Every row gives one point. To make a cloud, some directions were put in groups of two or more. Within a group, all points are equally far from the middle, so they leave a hole (a ring in 2 directions, a hollow ball in 3). The other directions are filled evenly. Then the cloud was stretched, turned, moved and blurred a little. How many holes are there, and how many directions does each take, smallest first?
In the rows, zero is written as 128.

Cloud (22 x 3)
[[ 76 176 132]
 [139 185 155]
 [170 140 197]
 [119 186 143]
 [128  57 173]
 [202  90 120]
 [160 137 218]
 [149  86 140]
 [101  67 125]
 [ 96  85  89]
 [ 66 163 164]
 [ 99 123  69]
 [118  80  66]
 [155  79 130]
 [131 128 188]
 [ 71 107 187]
 [121  92  65]
 [100 129  96]
 [ 92 192 100]
 [ 87 120 129]
 [ 90  90 175]
 [116 122  65]]
Holes: 0

Cloud (26 x 4)
[[130  53 113 151]
 [127 165 169 114]
 [106  95 142  87]
 [133  99 135  94]
 [124  74 192 172]
 [140 188 186 191]
 [139 172 214 124]
 [ 72 116  94  63]
 [162  54 126  75]
 [161  94 149  63]
 [ 95 180 122 114]
 [ 71 213 174 147]
 [113  70 107 147]
 [128 149 173 112]
 [ 89 204 177 156]
 [ 82 107  85  94]
 [ 76 181 172 155]
 [102 139 167 114]
 [102 130 183 179]
 [ 44 136 140 116]
 [141 164 192  74]
 [111 143 191  77]
 [149 178 116 142]
 [111 107 146 163]
 [110  84 190 158]
 [109 190 182  84]]
Holes: 0

Cloud (54 x 6)
[[117  82 107 114  99 191]
 [131 131 139 185 220 177]
 [106  81 139  63  90 172]
 [144 204 150 108 141 177]
 [ 90 125 151 224 119  79]
 [122 152 179  89  67 148]
 [119 197  86 140 174  76]
 [ 97 105  86 126  86  30]
 [155  90 129 182 201 160]
 [ 86 159 187 124 109 144]
 [172  96  75 170 189 163]
 [103 198  92  65 104  97]
 [113 161 113 212 215 113]
 [157 187 143 135 135  71]
 [ 94 160 149 210  91  92]
 [135 144 122  71  92 185]
 [138  59 119  79  87 115]
 [117  79  70 139 169  66]
 [165 195 147 132 157  99]
 [119 107  63  89 147 170]
 [ 90 181 124 180 183 130]
 [104 102  65  63 112 152]
 [110  53  82 116 134  60]
 [138 224 120 121 145 139]
 [141 184  80 160 167  69]
 [119 123 193 133 107  91]
 [ 96 112 161 211 134  80]
 [146 110 110 149 204 202]
 [151 158  96 162 118  63]
 [132 124 136 177 218 161]
 [127  89  77 214 174  91]
 [148 175 167 155 127  76]
 [130 138 187 130  79 166]
 [109  95 102 114 165 192]
 [122  47  93 146 113 109]
 [116 127  96 168  76  86]
 [ 83 139 134 223 101  98]
 [129 217 132  69 149  95]
 [161  80 114 159 186 154]
 [155 110 108 158  81 134]
 [124 147 150  48 143 172]
 [150 172 133 100 127 203]
 [ 83  69  99 152 112 155]
 [171 138 136  81 110  94]
 [ 69 170 119 124  94  88]
 [ 81  83 162 181 117 102]
 [ 85 150 165 177 157 173]
 [ 75  84 166 128 107 140]
 [122 158 112 117  62 131]
 [156 169 160 168  97 100]
 [109 117 104 220 144  61]
 [113  81 180 212 131 149]
 [141 173 132  70 111 183]
 [173 194 101 121 159 170]]
Holes: 2 (2, 3)
